Each row of a before or after table is a point. One or more steps were done to the points. Then noise was added and the rows were shuffled. The steps act on columns, c1 being the first. Name the steps. A step turns or swaps two columns, mirrors them in a line or flattens them onto one, adds a multiple of one to another, or multiplies or shifts one. Angles are multiples of 10 degrees, from the lower column toward the higher: turns from -170 to 170, lines from 10 to 170 but not 90. Use the fewest steps. Two steps may share a column if one is a turn and the other turns, adds or multiplies; they go together, in the order done. Otherwise the lowest column goes first.
(in the rows, 128 means zero)

Before, 14 rows:
[[122  95]
 [126 109]
 [112 161]
 [129  81]
 [128 104]
 [147  94]
 [ 98 174]
 [120 154]
 [170 132]
 [154 101]
 [171 136]
 [ 98 215]
 [ 61  82]
 [134 171]]
After:
[[ 94 148]
 [108 127]
 [ 99 155]
 [ 83 130]
 [175 134]
 [130 170]
 [163 113]
 [107 128]
 [135 167]
 [156 120]
 [215 100]
 [175  99]
 [ 82  63]
 [ 93 119]]
Steps: swap c1 and c2

Before (13 x 4):
[[103 110 139  77]
 [104 115  75  91]
 [168 159 111 174]
 [151 141  80 152]
 [118  98 151 126]
 [181 184 112 169]
 [121 152 105 152]
 [107 107 152 122]
 [114  92 125  98]
 [181 156  59 140]
 [156 177  94 182]
 [152 129  63 165]
 [145 102  61  88]]
After, 13 rows:
[[170 201  98 140]
 [157 146  77 143]
 [185 145  64 130]
 [109 107 145 144]
 [103  95 132 121]
 [100  94  80 110]
 [176 164 108 152]
 [ 95  89 142  93]
 [ 98 117 150 130]
 [128 156 111 122]
 [202 177 114 141]
 [143 143  62 163]
 [130  85  58 123]]
Steps: turn c1 and c2 by -20 degrees; turn c2 and c4 by -40 degrees

Before, 8 rows:
[[190 153 106  33  90 175  82  93]
 [106 141 127 139 146  68 142 183]
 [152 169 121  88 127 196  98 123]
 [ 92 149 115 125  88 109 166 145]
 [141 143  80  91 144 140 161 163]
 [161  78 119 191 181 113 147 120]
 [130  64  78 160 182 138  98 127]
 [ 92  91 164 130 128  99 176 179]]
After:
[[ 86 134 152 122  87 127  99 127]
 [ 75 100  80 131 128 126 104 125]
 [112 165  83 190 181 128 165 130]
 [157 217  84 160 185 129 127 132]
 [184 143 160  33  93 129 183 129]
 [108 126 141 135 144 126 107 126]
 [ 97 180 157  91 142 128 147 127]
 [163 117 169  89 124 128 148 128]]
Steps: turn c1 and c7 by 80 degrees; turn c2 and c3 by 110 degrees; multiply c2 by 1.3; multiply c6 by 0; multiply c8 by 0

Before:
[[161  70 148 151 119 123 115  92 134 210 105]
 [111 107 152 152 150 119 101  74 154 146 131]
 [113 135  94 172 139  68  77 102  96 124  72]
 [136 146 156 107 167 178 156  71  91 145 117]
 [ 59 145 159 168 120 100 127 151  76 127 109]
 [ 84 109 180 119 158 168  94  95  68  60  97]
 [107  97  91 122 166 118 134 118 111 159 105]
 [ 96 113 166 107 121  79 114  66 129 146 109]
 [ 97 143 137 144 132 121 197 156 168 138  87]
 [128 158 169 139 139 110 141 198 131 144  86]
 [128 182 126 150 113 160  80 132 125 151  85]]
After:
[[108 103 177 134  96 162  85 132 147 141  91]
 [ 73 174  85 120 100 123 123  92 148 201 105]
 [114 145 175 112 127 113 143 199 124 137  83]
 [117 143 158 103 165 177 103  69  55 144 112]
 [ 99 168 133 147 144  80 115  68 141 109 110]
 [124 100 118  96  97  68  49 101 108 112  78]
 [107 156 122 102 115 124 143  71 186 124 131]
 [160 182 139 110 148 169  27  94  58  53  94]
 [110 126 147 120 114 121 233 157 146 110  89]
 [ 93 142 159 112  85 104  61 151  44  70 112]
 [ 90 111  78  98 150 117 111 120  96 127 103]]
Steps: turn c1 and c10 by 60 degrees; mirror c2 and c3 in the line at 60 degrees; mirror c4 and c5 in the line at 120 degrees; multiply c9 by 2; turn c7 and c9 by -40 degrees
